Every row gives one point. The points of each table are mixes of a few directions, plus a little noise. How many directions does each table use, and how many do they share? Where both have some left over, give the other angles between the two spaces (their principal angles), to ten degrees, smallest first.
In the rows, zero is written as 128.

First, 6 rows:
[[ 66 103]
 [140 134]
 [145 135]
 [113 122]
 [202 161]
 [100 118]]
Second:
[[136 144]
 [122 115]
 [118 109]
 [171 211]
 [116 104]
 [106  85]]
Directions: first 1, second 1, shared 0; angles 40

First, 8 rows:
[[ 90 136  89 136 196 102]
 [140 119 133  52 148 155]
 [ 99 130  89 100 193 124]
 [148 131 162  97 120 136]
 [109 114  89 213  93 124]
 [141 114 128 101 110 155]
 [142 129 147 173  78 124]
 [154 149 188 156  88 105]]
Second (8 x 6):
[[144  81 157 174 108  99]
 [141  72 137 186  83 120]
 [144 102 180 147 150  72]
 [114 156  90 103 120 169]
 [119 160 116  95 148 140]
 [114 182 115  72 168 141]
 [138  92 136 166 101 120]
 [110 179  94  79 146 163]]
Directions: first 3, second 2, shared 1; angles 50

First:
[[109  93 110 171 156 132 112 121 106 128  98]
 [153 139 140 129 131 132 127 134 139 113 153]
 [136 160 136  90 109 127 142 132 143 135 136]
 [120 114 138 120 101 115 131 126 128 128 156]
 [152  43 131 249 185 136  82 127 102  72 166]
 [158 154 126 138 162 147 124 135 137 116 116]
 [117 116 136 118 101 115 132 125 127 131 150]
 [126 152 137  87  98 120 144 130 140 140 140]
 [ 87 155  98  91 130 132 143 120 120 173  46]
 [121 155 129  88 107 124 143 128 137 145 120]]
Second:
[[119 116 172 118  92 104 131 135 156 150 109]
 [170 147 107 169 119 128 142 177  94 131 139]
 [182 104 109 124 135 162 108 189 152 123 177]
 [125 120 159 126 124 119 142 116 133 141 111]
 [ 89 180 120 127  78  83 111 110 142  95 154]
 [117 130 116 153 164 129 142 110 136 113 102]
 [180 108 144 108 161 168 139 122 109 118 183]
 [117 135 170 123 112 107 154  97  95 149 104]
 [111 130 156 134 145 117 158  82 108 133  96]
 [ 83 120  89  97 117 137  84 127 137 140 107]
 [117 120  66 130 161 157  98 144 144 113 126]]
Directions: first 3, second 6, shared 1; angles 30, 90

First:
[[158 182 153 107  93 154 117 120 119 118 109 146 115 106 108  96 152 158]
 [114  82 114 137 138 117 128 130 128 125 140 106 132 160 149 155 121 121]
 [ 98 165 104 171 204  77 167 156 149 179 136 167 161  34  86  99  94  46]
 [168 179 165  89  68 173 107 107 115 105 105 137 105 131 117  99 159 184]
 [114 116 115 140 149 112 136 135 133 138 133 128 136 120 127 134 117 105]
 [139 119 112 152 152 102 145 151 123 140 142 128 136 100 116 125 129 112]
 [181 167 135 133 113 128 135 145 111 125 128 141 123  82  98  95 157 151]
 [ 61 139 159  74  92 184  94  67 154 114  92 131 115 198 163 144 102 136]
 [ 98  68  99 154 168  95 140 141 135 136 150 108 142 148 150 162 105  94]
 [148  60 122 122 101 136 113 128 110  98 142  84 116 199 166 169 144 166]]
Second, 11 rows:
[[146 137 143 117 106 120 131 122 123 127 115 142 102 108 127 132 144 142]
 [ 53  64 157 101 147 143  50 147 175 111 160  87 206 135 178 133  45 115]
 [154 136 120 132 126 113 148 136 118 111 114 163  68  99 126 133 147 130]
 [146 198  80 143 112 172 175  51 109 155 122  90 192 249  64 119 143 137]
 [ 99 111 107 142 162 139 120 139 137 125 148 110 164 156 132 124  99 107]
 [141 114 155 142 131  96 134 169 111 154 127 143  96  58 137 120 172 127]
 [119 102 151 111 124 116 102 147 142 110 128 141 108  89 156 136 111 130]
 [166 173  83 171 142 127 192 118  90 155 121 137 109 154  80 115 184 120]
 [132 150 106 118 118 150 135  90 134 110 121 123 138 179 113 135 107 134]
 [ 96  88 170 114 129 120  85 156 145 142 142 108 162  93 160 126 112 128]
 [155 134 136 117 111 111 136 132 123 107 110 165  63  88 134 138 143 139]]
Directions: first 3, second 4, shared 0; angles 30, 40, 90

First:
[[123  75 160  39 157  77 165  86 199 129 192 162  86 214 138 127  12   7
  127  23 131 103 131  75]
 [132 119 156  95 113 117 127 102 157 174 168 184 126 136  84 122 103 156
  101 127 123  99 113 141]
 [120 129 160 127 130 103 136  85 138 151 177 155  98 125  90 147 121 100
  125 132  96 131 102 127]
 [125 134 114 137 126 147 122 161 115 108  98  98 150 126 157 124 145 143
  132 137 147 130 148 129]
 [149 126  87 129 121 138 119 143 128 125  93 135 140 115 129 108 130 162
  127 113 130 122 125 145]
 [133 115 153  98 108 135 119 128 143 162 143 163 146 138 110 113 103 189
   99 131 158  92 135 142]
 [114 126 189 138 123 135 121 119 109 147 156 124 138 129 127 134 132 168
  116 165 164 117 143 129]
 [171 116  40 168 153 123 123 137  90  70  38  86 108  92 168 103 135 124
  167  76 125 165 116 138]
 [111 146 153 155 123 143 122 137 105 130 133 107 142 115 132 140 164 149
  127 174 137 136 136 132]
 [146 137  69 171 140 137 122 152  93  84  64  83 125  96 159 121 164 126
  157 121 120 162 126 133]
 [ 88 182 129 152 116 149 130 159 137 131 147 107 154 124 117 168 197  86
  127 199  77 150 130 122]]
Second, 9 rows:
[[117 106 144 123 152 113 130 129 132 135 150 106 135 154 164 145 112 106
  147  95 164 117 144  96]
 [128 212  84 185 110 149 120 136  90 138 130  64 140  84 107 117 206 162
  105 186  91 133  91 162]
 [158 204 133 110  72 159 151  89  98  91 107 118  74 103  59  37  99 151
   38 181  74 130  90 201]
 [107  92 158 121 152 120 134 141 136 111 131 121 134 156 169 161 115  80
  161 111 154 140 163  88]
 [124 103  95 137 146 110 113 140 154 165 141 155 154 126 133 167 154 131
  162 102 126 121 120 109]
 [117  75 134 115 140 121 123 146 159 121 111 186 138 138 137 169 126  98
  168 117 121 149 152 104]
 [143  81 117 130 135 122 102 138 136 167 118 173 158 115 132 138 130 204
  149 104 171 104 134 130]
 [147 176 117 102 102 128 149  90 131 121 143 122  87 130  81  75  95 110
   72 128  82 118  89 162]
 [111 101 169 129 143 132 131 141 115 104 120 108 133 147 171 144 116 108
  149 127 168 138 167 101]]
Directions: first 5, second 5, shared 3; angles 80, 90

First, 10 rows:
[[ 20 192 120 146 143 113 106 158 100  99 166 140 155  71  72 109 156  68
  109 141 188  94  75 144 143 179 151 133 190  88 164  54]
 [200 102  99  86 118 168 109 113 142 193 112 175 113 196 147 167  76 128
  117  85  95 131 150 140 128  44 132 110 103 151 129 116]
 [155 100 162 151 135 133 153  98 114 113 113 103 115 114 156 142 114 189
  157 147 101 147 157 143 100 171 104 108 119 152 105 185]
 [113 185 128 107 140 124 164 117 123  93 153 125 114  57 103 154 112  49
  115  87 170 109 135 106 136 144 142 106 151 132  87  57]
 [116 104 133 120 165 151  89 137 127 131  97 106 141 171  99 154 240 103
  137 126 163  88  90 138 180  99 123 121 177  76 147 129]
 [155 116 124 146 109 118 143 123 142 118 131 102 138 122 147  80 132 167
  127 132 109 162 169 139 120 121 121 122  86 145 132 160]
 [142 139 135  99 105  84 172 146 163 102 126 110 102 110 141 120 122  86
  124 120 132 134 119  33 134 118 134 182  93 135  71 134]
 [124 117 145 146 108 110 145 130 120 132 131 144 114 120 158 122  58 180
  139 164  91 150 129 116  83 173 120 154 106 157 119 168]
 [115  98 107 132  99 112  84 169 146 168 122 152 144 198 135  83 137 157
  118 163 102 137  96 117 134  91 135 183 103 110 177 159]
 [138 125 130 146 154 169 116  94 100 132 130 126 139 118 121 148 133 155
  137 115 129 126 159 205 123 140 119  61 153 135 149 118]]
Second:
[[145 125 141 133  91  89 132 113 143 108 144 123 105 121 135  52 135 135
  127 150 114 158 160 103 134 101 148 127  97 138 110 156]
 [176 100 121 144 139 133 107  72  90 137 107 154  76 157 148 139 120 176
  130 140 103 116 122 151 121 104 127  87 116 173 143 143]
 [147 116 157 140  84 147 144 130 163 142 164 107 184 111 143  55  81 183
  148 133  86 212 249 192  97 132 125  93  98 123 118 183]
 [ 61 150 111 132 153 152  96 166 118 142 137 135 176 129  91 148 159  99
  119 124 164 100  88 165 143 149 129 135 179  82 175  83]
 [ 74 137 105 125 179 164 140 196 131 140 103  99 191 130 116 224 153 106
  125 103 164  87  59 130 128 189  88 182 162  88 157  97]
 [138 111 153 122 135 101 123 105 118 106 107 127  75 142 129 134 170 116
  140 151 133 104  93  76 149 116 136 137 140 128  98 150]
 [150 138  80 127 146 123 141 125 111 131 108 142 103 131 144 174 105 123
  101 102 132  98  80 106 121 123 117 146  99 170 145  87]
 [143 138 141  93 146 122 133  96 110 120 113 159  62 128 122 190 118  71
  130 113 145  85  90  73 142 111 144 121 157 140  80  95]
 [117 137 143 136  81 121 138 150 167 126 170 107 180 104 125  37 111 144
  131 136 112 193 210 156 117 126 138 123 103 108 126 156]]
Directions: first 6, second 6, shared 4; angles 70, 80

First (10 x 32):
[[111 121 129 112 129 121 131 133 135 136 130 128 123 130 134 104 140  98
  144 147 119 120 136 142 111 135 119 103 132 143 130 125]
 [112 126 123 114 128 115 131 146 131 124 126 134 128 130 138 102 138  90
  138 150 128 123 138 139  98 132 133 115 135 139 126 117]
 [135 168 148 166 105 175 115  41 107 136 152 142 148 156 105 162 123 185
  119  82 162 132 111 125 176 122 120 146  88 101 129 108]
 [130 148 112 143  82 163 101 156  90 110 197 188 143 230 170 119 122  98
  143 172 186 108 128 155  95 174 195 249 191  58  98  60]
 [119 135 130 125 129 125 130 117 129 128 122 128 132 121 125 120 134 120
  129 127 129 129 130 130 121 122 122 109 115 140 131 125]
 [124 124 119 116 148  95 140 153 137 113  89 113 127  82 123 119 128 113
  115 127 113 137 133 114 106 104 128  95 112 158 135 145]
 [156 129 127 144 149 115 135 122 131 115  89 102 131  76 103 169 109 185
   92  83 115 149 116  89 161  94 121 121  96 137 138 164]
 [157  66 115 106 161  94 141 208 158 135 107  89  96  87 137 142 113 137
  125 145  73 131 133 110 139 135 117 129 176 138 131 183]
 [100 135 127 114 116 130 126 128 125 131 144 146 131 154 142  90 147  78
  151 158 138 116 139 155  94 143 133 116 136 134 124 100]
 [138 127 147 141 134 146 132  76 137 151 127 107 123 112 103 156 126 178
  124  92 114 134 118 120 181 119  90  99 100 132 140 152]]
Second, 9 rows:
[[157 143 108 145 136 142 111 102 123 117 106 132 146 115 136 170 116 158
   99  94 133 147 127  97 163  92 136 148  85 129 129 128]
 [156 122 132 142 126 146  94  83 136 136 122 142 141 144 144 172 128 156
  132 104 119 154 128 101 176 109 108 130  85 128 110 123]
 [146 133 121 138 135  94 116 149 124  88  84 138 146 101 131 148 116 136
  106 113 132 159 125  86 110  92 150 135  96 139 110 128]
 [115 124 133 121 124 145 136 119 131 150 154 122 117 143 126 113 135 121
  142 139 126 109 130 154 134 151 116 123 150 122 138 128]
 [127 147 106 130 138 112 146 158 115 102 107 120 133  96 119 122 116 125
   96 123 142 124 127 121 103 111 159 143 130 131 143 133]
 [105 112 151 112 124  67 141 194 131  97 109 133 121 115 118  87 132  92
  146 162 125 136 125 125  52 140 143 105 156 139 106 128]
 [108 127 128 118 121 188 144  86 131 188 192 111 105 164 125 109 142 124
  150 140 125  81 133 187 169 174  98 127 167 111 161 128]
 [132  84 178 125 105 155  87  67 158 180 170 149 118 198 148 143 154 134
  199 140  96 143 130 137 178 163  61  92 121 123  90 116]
 [106 159  94 120 144 102 177 194 104  93 109 105 124  76 105  89 112 105
   82 138 154  99 127 143  67 121 181 149 163 131 165 139]]
Directions: first 4, second 3, shared 1; angles 30, 80

First:
[[117 162 145 163 158 124  80 127 107 122 143 102 134 128 107  96  99  87
  162 144 105 140 156 101 161 104 122 115 127 119 135 136]
 [139 115 112 105 116 141 145 131 152 124 126 113 116 107 152 131 136 131
  122 117 131 122 120 137 138 137 121 147 128 139 129 120]
 [130 116  99 113 151 129 134 140 130 134 142 109 118 107 135 121 113 109
  100 120 141 135 136 139 132 126 128 119 119 138 121 128]
 [ 99 178 125 147 144 152 151 121 118  78 124  99 134 137 145 131 138 128
  163 126 109 176 108 122 119 140 124 100 155 159 147 153]
 [139 103 139 106 122 148 144 142 117 120 102 122 128 141 101 120 132 126
  112 107 128 133  98 137 126 107 137 127 135 130 137 138]
 [110 127 108 153 166 121 104 147 106 154 133 125 143 131 110 119 129  91
  103 154 149 140 152 122 121 125 161 125 118 129 107 134]
 [162  85 159  96   7 130 160 104 200 149  83 195 129 137 173 182 207 218
  147 132 135  55  95 138 112 176 128 225 135 110 120  87]
 [141 139 158 135 121  92 106 101 120 132 155 156 120 135 115 127  89 150
  148 122 109 105 146 122 134 115  93 101 117  97 138 119]
 [116 127 107 135 167 115 127 137 102 139 145 130 131 131 113 126 109 112
   96 130 145 145 140 135 110 123 138  93 119 131 118 138]]
Second:
[[106 122 175 107  98 194 101 149 104 149  98 100 141 157  74 132 138  75
  167 145 109 168  99 109 140  94 169 126 146 105 101 138]
 [130 110  72  98 148 119 109 115 130 110 163 130 116  96 187 124 124 137
  110  95 161  88 153 138 146 155 136 155 110 131 128 125]
 [137 127 102 130 139 110 138 124 146 126 142 128 120 106 156 126 125 137
  112 125 137 114 142 136 130 143 113 136 119 140 133 121]
 [120 109 109  76 127 162  93 129 130 127 133 109 116 105 145 125 118 102
  133 107 139 133 130 120 159 139 167 146 117 132 106 121]
 [139 155 155 199 136  68 171 116 117 116 124 171 144 165 108 131 137 184
  118 144 116 113 125 138  81 119  76  97 140 124 168 140]
 [115 115 137  84 120 167  91 127 111 124 119 120 125 131 116 127 118 106
  146 108 129 144 117 114 150 127 174 130 125 123 110 130]
 [152 145 135 134 133  97 153 122 170 130 109 136 106 103 120 122  95 148
  111 131 104 165 125 124 125 150 111  99 116 175 131 102]
 [125 140 139 197 125 108 168 141 115 142 137 128 157 160 120 136 169 135
  127 169 129  98 132 145  93  97  78 135 152  96 149 149]]
Directions: first 6, second 4, shared 1; angles 40, 70, 80
